Each row is a point. Examples show where two turns around zero, p and q, send a point. Where does a point land after both, in the order given? Backwards means that the second turn is done in reverse. Each puzzle has new turns, and all numbers are rounded.

Turn p:
36 -17 13 => -24 -28 19
49 -17 -21 => -20 -52 -8
-42 0 1 => 6 40 -12
-42 34 7 => 38 39 1
Turn q:
16 30 -2 => -16 25 17
28 34 53 => -41 -8 55
-29 -14 -20 => 9 -3 -37
-9 -48 -44 => 55 -1 -36
-6 -3 13 => -6 -13 1
Where do these land?
p, then q: 11 13 29 => -12 -23 21
p, then q: -44 13 -4 => -16 41 15
p, then q: 11 2 10 => -1 -14 4
q, then p: 6 16 -89 => 76 -49 -7
q, then p: 7 -31 26 => -39 -6 10
q, then p: 9 -14 27 => -28 7 13

Turn p:
-27 -5 -12 17 => -14 -19 -24 6
-18 30 -32 19 => -46 4 -21 -4
-13 26 24 19 => -14 13 -3 38
35 -36 -30 6 => 28 7 -21 -47
23 -14 50 -61 => 45 -5 70 8
Turn q:
31 41 -3 -11 => 44 1 29 4
-51 4 -6 30 => -14 39 -42 10
38 -21 -20 20 => 12 -23 -5 -44
-57 -19 7 -37 => -59 24 9 30
38 -5 22 -2 => 16 -40 9 0
Where do these land?
q, then p: 39 15 35 7 => 46 13 -20 -19
p, then q: 36 -27 6 -67 => 2 -64 34 36
q, then p: 0 11 -15 37 => -14 15 13 -33
p, then q backwards: -9 8 12 -5 => -3 3 11 -14
p, then q: -25 28 -44 -8 => -46 30 -2 19
q, then p: -40 -34 7 37 => -45 -30 -20 -28

Turn p:
40 34 -33 23 -9 -13 29 -4 => 30 6 -18 -22 43 39 -14 -9
32 -18 37 13 -7 -28 14 2 => 35 -25 4 -36 -27 4 1 0
9 11 -60 -45 -36 -13 31 5 => -22 31 -14 7 3 79 -17 5
-42 26 0 -1 11 8 -29 -55 => -18 58 7 1 15 -44 23 -9
65 14 -46 -24 -31 23 17 26 => -2 -7 -27 1 15 59 -71 -9
-28 -53 40 73 24 4 -31 19 => 28 -61 4 27 -17 -62 49 -27
-56 32 33 -33 -26 15 6 -24 => -2 61 44 21 -17 -18 2 33
-43 14 21 -4 23 15 23 -26 => -11 21 51 0 16 -22 22 12
11 21 -26 -2 42 -2 -12 8 => -26 -10 -24 -12 39 -7 0 10
-6 -16 15 -2 9 -12 -38 37 => -7 -29 -28 15 -25 -23 8 21
18 -63 20 2 -1 5 -10 12 => -5 -45 3 -1 -46 -6 -3 -27
Turn q:
18 29 -33 26 21 27 14 17 => -20 16 -32 51 2 9 -1 16
2 12 44 21 23 6 -37 -15 => -28 13 11 -6 29 -10 -22 -47
9 -26 14 12 28 8 9 -20 => -5 -21 -19 -2 -1 16 -3 -36
13 -43 -12 37 -47 26 32 33 => 27 -44 31 53 -9 40 -1 19
23 -40 -34 -14 -2 -5 -44 7 => -30 -24 3 -33 -1 35 -22 35
28 -3 -10 -56 11 -9 -9 17 => -9 3 -15 -39 22 16 31 32
-61 4 -1 -22 2 -26 -37 22 => -30 25 43 -34 -36 -27 13 8
-55 32 39 17 -42 -64 38 -23 => 54 -5 32 1 -21 -94 4 -21
24 36 -7 -22 4 38 33 -40 => 41 38 -53 9 18 14 -2 -6
Where do these land?
p, then q: -55 -4 46 18 -2 -25 -28 14 => 25 -49 9 35 12 -36 24 26
p, then q: 46 -26 -15 26 -23 32 2 -18 => 5 2 -21 -36 9 17 -56 -16
p, then q: 8 12 -51 -12 3 -39 76 -9 => 7 56 -23 18 3 61 37 -34
p, then q: 26 -20 60 -5 4 -14 -34 -10 => 26 -25 23 -43 11 -15 0 46
q, then p: -67 12 -23 20 11 -42 -16 13 => 42 35 -11 15 -47 17 33 31
p, then q backwards: -6 23 3 -41 -20 26 29 13 => -1 3 -24 15 -33 29 -38 13
q, then p: -19 14 18 31 -23 57 -2 19 => 48 5 13 -4 26 -51 -12 -9
q, then p: 22 40 -11 -8 -24 32 -26 -12 => -6 -6 -29 4 40 -32 -18 28
q, then p: 4 11 -12 -22 67 -28 14 -11 => -30 31 0 11 14 57 30 -3
p, then q backwards: 12 -37 -21 28 12 -8 -23 52 => 33 -33 -11 29 27 -17 45 -1
p, then q: 28 -26 6 -35 -6 10 7 -51 => 31 44 19 -44 4 -8 -16 -7

Turn p:
8 1 -29 -22 -33 -34 40 -7 4 => 1 -53 -11 -10 -16 -20 31 20 -15
0 -11 14 -21 -16 -28 7 -32 17 => 14 -28 -31 -8 17 -2 9 -12 -25
9 13 53 -23 5 20 15 7 18 => 15 -10 20 1 36 14 15 -43 19
-29 -29 10 8 13 -3 -23 21 16 => 1 4 -2 16 27 7 -43 16 5
32 -1 -1 41 -4 -13 -6 42 0 => -1 -1 23 55 -33 5 -10 1 2
-17 21 -9 -13 -13 0 6 -27 -45 => -7 -1 -6 -55 -28 3 3 -5 -5
10 19 11 31 -19 18 7 7 13 => -20 0 -4 25 -12 16 14 -18 24
2 25 -1 2 25 -14 -10 15 34 => 16 6 -5 25 8 -35 -6 -10 24
-11 -2 -33 -29 24 29 -43 -1 -9 => 25 49 0 -26 9 -4 -5 37 12
-7 -53 -45 -17 20 12 37 2 -19 => -29 -3 32 -20 20 -15 10 56 -35
2 18 29 44 -2 13 -30 -27 -30 => -15 38 -16 -3 -29 30 -19 -42 -5
Turn q:
20 -18 16 13 -41 8 -6 3 2 => 6 -6 -3 21 -27 26 -22 17 -15
-21 -17 20 -16 5 20 -17 1 15 => -9 -31 26 -9 -11 2 7 -11 -15
14 3 21 3 3 -33 -10 12 4 => -18 -4 -24 -4 -19 -11 -20 -5 13
-25 -21 -5 -3 -4 5 -12 36 14 => -29 -19 10 -14 -6 29 18 6 5
20 -3 -64 -7 12 -7 2 -89 13 => 88 28 6 -29 39 7 -20 -37 8
1 -10 -3 -5 14 17 -15 10 -26 => -20 -3 4 -2 24 2 -4 0 -24
-3 -20 21 29 10 1 -12 20 19 => -16 -43 -7 9 -3 11 -8 7 15
-27 -14 -9 5 -12 2 -2 -28 -15 => 17 3 0 13 6 19 16 -30 -14
18 97 -7 -13 10 -7 -20 26 -42 => -52 74 18 20 19 -53 -21 4 20
15 -9 -4 -11 -3 -17 51 -11 8 => 35 9 -30 -16 -14 -12 18 20 -1
-12 12 13 4 7 9 41 21 9 => -2 -8 -4 8 -7 -20 35 29 10
Where do these land?
q, then p: -33 -3 -33 22 -8 40 12 -32 38 => -12 7 30 37 33 15 36 -40 -17
p, then q backwards: 35 -6 4 -11 -25 48 -25 -11 -30 => -25 -17 -47 -17 -49 2 13 4 2
p, then q backwards: 22 -7 -37 8 0 7 -3 2 -4 => 0 13 8 -9 -22 12 27 18 -6
q, then p backwards: -19 10 -14 -31 -5 -10 25 2 -26 => 25 8 -16 -4 15 21 -1 -37 -4
q, then p: -12 5 40 -24 21 -26 3 10 -12 => -4 -35 -27 -26 -11 -13 -14 18 -18
p, then q: 3 29 8 -27 -39 -19 -1 -22 41 => 49 3 -19 -36 21 24 -1 24 4
q, then p: 5 -15 -8 -35 5 11 13 26 -17 => 7 -16 32 -34 -5 -5 -8 7 12
q, then p: -12 17 16 14 28 4 -30 31 -6 => -16 -4 -20 -4 28 -11 -44 2 1
p, then q: 33 -31 -29 24 21 -23 -37 -12 1 => -32 43 -20 42 20 7 -16 8 11
p, then q backwards: -41 -25 11 38 -5 -24 8 1 13 => 27 -13 27 27 13 -7 -36 20 -20
q, then p: 20 24 41 21 6 -9 36 4 2 => -3 -27 -11 41 -30 -15 -17 24 -6

Turn p:
0 -61 -20 21 -8 8 -2 -42 -15 -2 -6 => -11 17 -12 -12 -8 33 -29 6 -11 3 62
12 0 17 20 23 40 -19 1 -55 1 -14 => 30 10 -7 19 -12 8 -27 2 -49 42 -6
32 8 12 -5 -1 36 10 -50 -1 -33 3 => -38 25 -2 -20 -34 20 -21 24 -27 6 -23
2 -5 4 27 -53 -6 32 -15 -34 -19 -4 => -16 14 62 5 -23 3 -4 11 -15 4 34
2 -3 0 -12 -44 3 -35 -23 -23 -28 -32 => -19 -5 -4 20 -57 -11 2 -4 -32 -12 28
42 -8 -41 0 -35 2 -6 -3 -3 25 -8 => -23 20 -9 4 -6 14 52 -5 -7 22 32
-23 10 29 -3 0 4 -22 -45 -19 -3 -36 => -22 3 -11 39 -19 -13 -45 -6 -26 -14 1
-3 -8 -18 20 -25 12 -32 -16 -8 -4 51 => 27 39 -7 -9 -12 8 17 33 -15 -28 24
-34 48 -2 -13 58 -12 29 26 34 57 16 => 7 -6 -14 10 87 -35 2 1 39 3 -51
17 0 21 59 -34 -11 -26 -15 16 -37 -41 => -10 -16 20 52 -57 48 -5 18 8 -11 11
-31 30 -41 -34 56 -57 21 69 18 0 24 => 28 -73 1 -32 77 -33 39 -7 19 -20 -28
-31 3 -19 -37 44 21 36 66 55 17 19 => 23 -29 -25 -48 44 -41 11 4 67 26 -34
15 -8 -2 -41 61 -37 25 43 30 29 44 => 21 -14 -15 -52 68 6 23 -43 29 -9 -41
-1 -8 58 -1 -43 -3 -11 3 5 -3 -15 => 3 17 23 24 -49 -6 -14 -32 19 -13 -4
Turn q:
-5 36 13 -25 -12 34 16 35 0 47 56 => 35 12 -61 35 32 -13 -48 -3 -5 18 -12
20 11 -13 7 -4 -33 30 -2 -21 11 20 => 0 20 -26 18 3 16 35 1 2 25 12
84 -18 -10 1 2 54 -13 -1 7 -58 -3 => 60 -28 26 -25 -37 -50 36 44 -20 11 -24
20 -37 -2 10 26 -36 -10 -45 44 4 63 => 38 -38 -15 -3 -20 12 23 -18 52 -1 68
-2 -2 -12 29 20 7 -8 -22 -31 -5 29 => 9 -13 22 27 26 -14 24 -8 -1 13 26
20 21 36 19 1 -15 -9 21 -45 62 5 => 13 34 -11 -13 43 19 -11 -35 -26 57 5
-30 27 0 -34 -3 -10 -19 -20 6 -22 8 => -12 5 -12 15 -13 -18 -5 -24 -13 -48 13
-25 -7 -14 17 7 29 -15 27 49 -13 9 => 21 -20 16 4 11 -5 -25 11 42 -34 -26
-66 15 -84 -18 -19 -11 -29 42 45 11 -84 => -79 -22 -2 -11 3 22 -7 -29 35 -62 -105
-40 -44 2 -17 -5 -5 -7 -15 -19 -5 -16 => -56 -11 14 -12 -1 -18 -15 3 8 -3 24
31 6 30 5 19 12 32 -24 -27 15 -57 => -8 -3 21 -18 -9 39 2 22 -66 31 1
-22 -5 39 -15 19 12 9 48 -11 -20 -10 => -4 29 2 -26 33 -10 -29 38 -13 -23 2
15 -4 16 21 -52 -39 23 -44 2 -26 -19 => -16 37 25 10 -70 19 21 -3 4 17 19
Where do these land?
q, then p: 13 14 -22 -21 22 -6 -76 8 14 -38 -21 => -57 -34 22 -37 -23 9 -28 -29 -23 -26 -1
q, then p: -11 -11 14 -29 18 30 24 -34 -25 63 -5 => 50 27 -37 1 25 -5 -10 -3 -26 6 52
q, then p backwards: 6 41 -27 21 -27 -11 0 11 -22 25 19 => 28 21 22 0 8 5 -15 14 1 55 -13
p, then q: 8 13 13 -6 -24 0 -78 -51 42 -47 0 => -28 35 36 38 -31 -49 20 25 30 -15 -58
p, then q backwards: 8 -62 36 24 13 13 38 -16 -59 64 -29 => -25 14 73 42 -24 -8 -14 -16 -38 72 22
p, then q: -11 4 -54 9 -17 -22 29 -2 -14 -41 11 => -4 25 -28 -18 27 -26 -23 42 12 -3 34
q, then p: -39 3 27 -6 -10 24 18 43 9 -13 -18 => 31 -43 -20 29 -23 -15 10 3 -9 -8 -25
p, then q backwards: 21 -15 -4 -13 -23 24 18 29 4 -12 33 => 44 -24 12 14 -11 -23 -16 12 4 -16 -13
q, then p: 2 10 -26 35 22 16 -50 -31 30 -33 33 => -23 10 28 -25 -27 72 -23 -15 16 -17 -11
q, then p: -26 -10 8 -14 5 -43 8 44 -9 -8 31 => -4 -29 -16 -17 30 -13 20 38 10 -20 -34
q, then p: 20 43 30 -1 5 -6 42 10 14 -41 -1 => 12 -10 37 1 -26 -5 38 22 -27 35 -28
p, then q backwards: 9 -29 6 2 17 -19 27 -12 17 81 -53 => -53 -1 -14 25 -14 -34 -7 -1 -31 69 37

Turn p:
-30 35 -28 -29 -18 -23 39 -34 34 36 0 -21 => 25 -16 -13 1 -3 -14 -44 37 72 -16 -12 -2
-4 8 -28 7 -20 35 -6 3 -20 -28 3 -34 => 5 16 9 -16 23 -4 4 24 -15 8 -12 53
28 -31 -16 -3 -25 -38 -16 13 -16 9 23 -14 => -3 45 3 -15 25 24 23 -19 29 13 1 -15
12 18 -31 32 40 29 31 32 46 -2 -36 -18 => 11 -17 -11 62 44 -50 -27 -5 -20 -7 13 23
33 8 40 -33 39 -22 -38 4 -24 10 -18 51 => -38 1 28 1 -30 36 -20 -34 -34 -26 14 -53
-14 -37 26 12 -44 33 -21 39 -34 21 13 -13 => -48 29 -16 -19 -19 -1 53 3 3 22 26 35
20 -32 -27 -27 35 -6 8 13 4 -26 18 28 => 28 10 -17 -15 13 14 -25 -56 -23 2 8 -7
-34 14 -1 15 28 9 40 40 15 -23 34 37 => 48 -9 -52 9 -17 -20 11 -11 -32 -37 19 6
-19 -19 37 -29 -30 1 -21 -35 13 -38 -6 29 => 16 -26 16 -11 -55 45 4 0 -5 38 -8 2
-24 -34 7 42 34 11 -19 -38 -11 17 30 3 => -23 -19 -35 -29 1 -26 25 -7 -20 21 -46 -27
-45 38 36 -3 35 -33 -43 -40 11 27 10 -13 => -21 4 -7 10 -49 -8 -19 41 1 -12 -59 -55
43 35 26 -14 -16 15 27 -19 38 7 -28 -18 => 7 -26 40 23 10 -10 -32 39 12 19 43 -13
15 -1 -8 -5 -26 -19 42 13 -36 -29 -39 -5 => 24 -1 56 -3 8 -3 18 -24 21 -23 18 32
20 -3 -33 34 -33 8 -21 8 -19 18 -4 -12 => -30 9 0 1 48 15 29 11 13 0 -5 21
Turn q:
23 -26 -15 -21 -6 -26 -29 -47 -49 -23 21 -25 => -8 -8 25 4 -35 -51 -20 24 10 -28 1 56
11 -29 30 -31 -1 -4 34 -21 -25 -13 -32 20 => -48 -36 23 -3 29 -5 14 16 -25 0 7 24
5 9 -27 6 -3 12 51 4 -24 -21 16 17 => 21 11 25 15 29 4 35 26 10 10 24 13
78 21 -1 -46 -53 -37 12 -3 58 11 28 -6 => -18 7 -10 -37 55 -46 -58 -17 60 -9 52 -15
-64 16 -38 9 -19 -19 -32 -18 29 -21 -9 40 => -5 51 -6 -45 -31 -20 59 -15 -3 -9 -23 -24
16 -21 -17 4 -12 24 17 9 -47 -21 -13 4 => -3 -13 9 23 -3 18 25 36 -1 -19 29 27
20 -41 21 -17 -17 15 1 4 -21 30 -9 19 => -28 -37 -14 25 3 -10 -1 -5 -26 -10 35 3
-17 31 8 0 16 -7 -69 37 2 16 40 6 => 49 -15 -13 -17 -57 -16 -20 -11 3 7 -8 -50
16 10 6 20 56 13 9 -22 21 -51 -44 -7 => -18 8 0 -4 29 29 -4 53 4 -3 -69 2
-7 -20 0 24 18 33 -34 -25 -7 22 24 3 => 18 13 -25 37 -24 -22 -10 5 -37 -9 -15 -1
3 0 31 73 25 -22 -16 27 1 18 -1 -78 => 36 -11 6 36 -17 55 -53 -46 19 -25 -52 10
-23 22 12 -2 12 7 -36 -10 9 42 -33 -11 => -28 16 -8 1 -39 16 -25 -18 -22 20 -17 -27
5 16 -11 9 22 -23 46 41 9 7 8 1 => 21 -14 13 12 30 19 16 -14 40 32 -2 -13
-64 17 19 11 -32 33 23 0 20 12 -5 17 => 9 34 -2 -22 12 30 29 -33 -55 14 15 -15
-3 -6 -19 -39 -6 1 24 24 26 -8 9 -1 => 3 -6 -24 -27 21 -2 14 -1 22 30 22 12
Where do these land?
q, then p: 5 38 12 -35 47 4 19 -30 29 9 20 11 => -54 32 5 25 -7 -17 -22 -7 22 -27 -9 -32
p, then q: -5 -33 18 -7 0 16 19 25 1 23 24 25 => 14 32 2 -1 1 -40 9 -10 12 14 22 26
q, then p: -1 23 4 -24 -14 20 -42 -2 -5 -18 -42 8 => 2 38 -8 -9 -29 12 -5 15 9 -3 11 51
q, then p: -11 -11 -71 -3 -12 14 7 16 -18 -28 -62 8 => 42 -26 -49 12 -12 -19 0 20 9 -21 46 48
p, then q backwards: -24 -12 3 49 8 24 18 17 -22 37 31 -1 => -4 -49 -22 -24 -13 1 -13 -11 30 -16 0 46
q, then p: -6 -6 32 68 21 -76 -62 -15 29 -5 -10 4 => 18 -27 91 41 -17 8 -7 -1 14 45 -48 31
p, then q backwards: -23 31 32 -22 -24 11 17 14 18 -10 -38 2 => 18 -6 -18 -3 -2 4 -18 4 -67 6 8 -21
p, then q: -13 -22 16 -10 0 25 -14 19 -12 18 11 -15 => 3 20 18 -13 -16 -12 19 -20 0 21 20 -9
p, then q backwards: 9 -19 -88 -36 -15 3 -17 -7 49 18 20 -16 => 36 5 -8 -3 23 18 33 14 70 6 3 -70
q, then p backwards: -11 -21 -7 -36 -14 -35 6 -6 -5 -10 2 -29 => -18 -29 -11 -17 -17 28 21 -4 -26 5 -22 -7
q, then p: 13 23 7 -17 -13 4 7 20 -27 19 3 10 => -7 24 -20 -18 -5 -10 17 15 -1 24 9 -16
p, then q: -17 44 11 -9 -11 -3 19 8 -19 -73 17 15 => 3 -40 20 -1 27 4 -10 50 5 -36 49 -8
p, then q: 97 -11 1 45 36 -10 30 -32 -9 -16 16 -38 => 1 -59 37 30 -2 -6 -67 -9 8 53 -55 23
q, then p: -12 -24 29 37 -10 2 -4 -27 -7 35 9 18 => 5 -12 37 -23 8 -11 36 4 -10 -11 -40 -4
